Rows are points. The points of each table are mixes of a few directions, plus a little noise. Count the directions of each table, and those that both share. Where both have some left over, give the other angles between the two spaces (their principal angles), to ten degrees, smallest first.
In the rows, zero is written as 128.

First, 4 rows:
[[ 79 117]
 [197 142]
 [159 135]
 [ 77 116]]
Second (5 x 2):
[[172 211]
 [130 132]
 [ 97  69]
 [121 116]
 [119 113]]
Directions: first 1, second 1, shared 0; angles 50

First:
[[ 37  27  53 137]
 [139 182 132 134]
 [131 178 125 136]
 [137 111 138 123]
 [148 162 143 128]
 [141 113 142 121]
 [156  58 163 108]
 [136 193 127 137]]
Second (8 x 4):
[[105 142 104 137]
 [125 118 125 127]
 [ 97 154  96 141]
 [117 117 119 129]
 [149 190 140 133]
 [ 55 103  62 144]
 [204  47 210  93]
 [174 153 169 119]]
Directions: first 2, second 2, shared 2

First:
[[166 131 148  92  85 106 112 106]
 [ 93 135 144 163 146 147  22 145]
 [161 166 129  93 180 172 136 171]
 [118 184  84 155 110  94 142  56]
 [ 62 108 126 188 172 155  80 163]
 [176 107 138  78  92 108 197 119]
 [ 96 102 109 157 139 125 178 130]
 [152  90 149  97 100 116 157 136]]
Second (8 x 8):
[[129  82 185 124  41  87   7 101]
 [137 146 125 121 140 137 126 132]
 [160 166 108 109  86  91 158  66]
 [145 173 109 116 166 152 152 139]
 [ 95  85 129 153 146 139 149 155]
 [126 149 115 128 182 163 151 163]
 [ 72  41 126 172 109 106 179 131]
 [159 182 127 102 154 152 102 138]]
Directions: first 4, second 3, shared 3

First, 11 rows:
[[120 131 135 134 127 112 119 138 113 130 134]
 [137 129 163 139 130 172 138 109 157  87 109]
 [110 117 130 136 139  96 140 155  86 143 137]
 [148  84 178 115 126 127 173 114 130 108 103]
 [140 141  71 107 124 139 117 109 146 146 120]
 [125 131 133 119 115  78 105 129  88 132 123]
 [157 100 225 120  92 112 114 117 173 111 147]
 [107 141 111 153 146 150 130 156 137 144 158]
 [111 149  79 145 153 171 138 139 139 136 134]
 [125 146 102 120 125 108 109 113  91 118 100]
 [129 137  81 121 132 143 125 129 149 155 141]]
Second (10 x 11):
[[125 139 113 130 153 116 137 129 112 134 140]
 [126 138 115 130 150 117 136 129 114 134 138]
 [141  75 198 119   7 187  87 125 202  99  67]
 [123 147 104 131 171 108 143 129 102 138 150]
 [125 142 110 131 159 112 138 129 108 134 144]
 [124 142 109 131 161 112 139 129 109 136 144]
 [126 134 120 129 143 121 133 128 119 131 135]
 [134 105 160 124  75 154 110 127 162 116 101]
 [129 123 134 128 118 133 125 128 134 126 123]
 [127 134 119 129 143 121 134 128 119 132 137]]
Directions: first 5, second 1, shared 0; angles 40

First:
[[122 159 134 133 120 103 152 115 101 117 137 151 150 110]
 [142  90 141 143 126 174 121  89 172 171 139  87 133 110]
 [116  93 129 116 140 155 121 149 138 130  87 119 110 147]
 [110 133  81 180 162 153 135  88  71 120  96 162 140 197]
 [130 104 155 116 129 153 143 141 147 113 110 168 136 186]
 [ 75 148  47 147  83 113 135 120  85  66 102 110 109 128]
 [185 156 146 126 141  99  95 135 159 148 214 136 129 136]
 [134 145 134 106 125  97 117 158 129 124 142 121 117 102]
 [136 125 183  84 127 106 132 158 148 163 124  97 126  38]]
Second:
[[106 130  99 136  91 128 139 112 125  99 126 117 128 121]
 [ 90 133  79 144  65 128 146 101 123  79 124 107 127 118]
 [170 123 185 110 201 127 107 159 133 186 132 152 129 140]
 [136 127 138 125 142 128 124 133 129 139 129 132 128 130]
 [131 127 132 127 131 127 127 129 128 132 128 129 128 128]
 [ 86 133  71 146  55 129 149  98 122  70 125 105 126 117]
 [ 93 133  82 143  68 129 145 104 123  80 125 110 127 117]
 [140 126 144 122 147 128 122 136 129 144 129 134 129 131]
 [198 120 220  99 249 126  93 179 138 223 134 167 130 148]]
Directions: first 6, second 1, shared 1

First (10 x 20):
[[ 84 123  65  96 118  97 139 103 123 201 101 121 156 139 131 168  98 144
  111 187]
 [143 113 139 102 139 136 123 107 124  82 153  94 102 102 138 124 144 142
  166  60]
 [132 117 128 105 136 129 125 109 124 105 143 102 112 111 135 130 135 141
  154  87]
 [113 127  36 122  95 119 150 145 147 225  84 147 185 146 135 173  95 131
   78 218]
 [106 136 134 134 131 113 126 123 120 146 119 139 132 142 120 128 119 124
  118 158]
 [130 113  91  96 123 128 134 112 132 135 130 103 131 113 141 148 125 145
  141 109]
 [145 107 111  90 132 138 129 106 129  97 148  87 111  98 145 137 139 149
  164  62]
 [204 166 206 249 110 189 124 239 162  86 124 216 141 156 107  64 157  67
   73 155]
 [126 114 129  96 139 124 124  99 119 103 145  95 108 109 136 132 135 145
  161  80]
 [ 98 164 239 190 155 108 105 137 101  99 133 175 103 165  91  76 134  93
  116 164]]
Second, 11 rows:
[[ 31 162 177 156 150  60 115 100  86 189  99 171 132 185  89 120  95 109
   94 245]
 [ 58 112  60  59 132  75 135  61 105 198 110  91 140 129 135 180  93 162
  137 166]
 [200 125 147 155 118 180 129 173 155  69 148 133 120 108 138 103 158 117
  135  67]
 [116 140 154 149 133 121 123 134 121 130 124 146 127 143 116 116 126 116
  117 151]
 [152 129 141 142 126 146 127 146 136 107 135 134 125 124 129 116 139 121
  128 111]
 [173 142 180 179 127 162 122 174 142  81 139 158 120 131 121  90 151 102
  119 108]
 [140 134 149 148 128 138 125 144 131 113 131 141 125 131 123 114 135 118
  123 126]
 [119  93  36  47 119 118 142  82 131 158 128  68 137  95 158 181 115 171
  157  95]
 [167 153 206 201 130 159 118 183 138  79 137 176 118 143 110  76 152  90
  110 125]
 [ 71 113  70  69 131  85 135  72 110 186 113  95 138 127 135 172  99 157
  137 157]
 [182 104  88 102 114 165 137 137 152  98 144  96 127  92 154 140 145 144
  151  58]]
Directions: first 3, second 2, shared 2
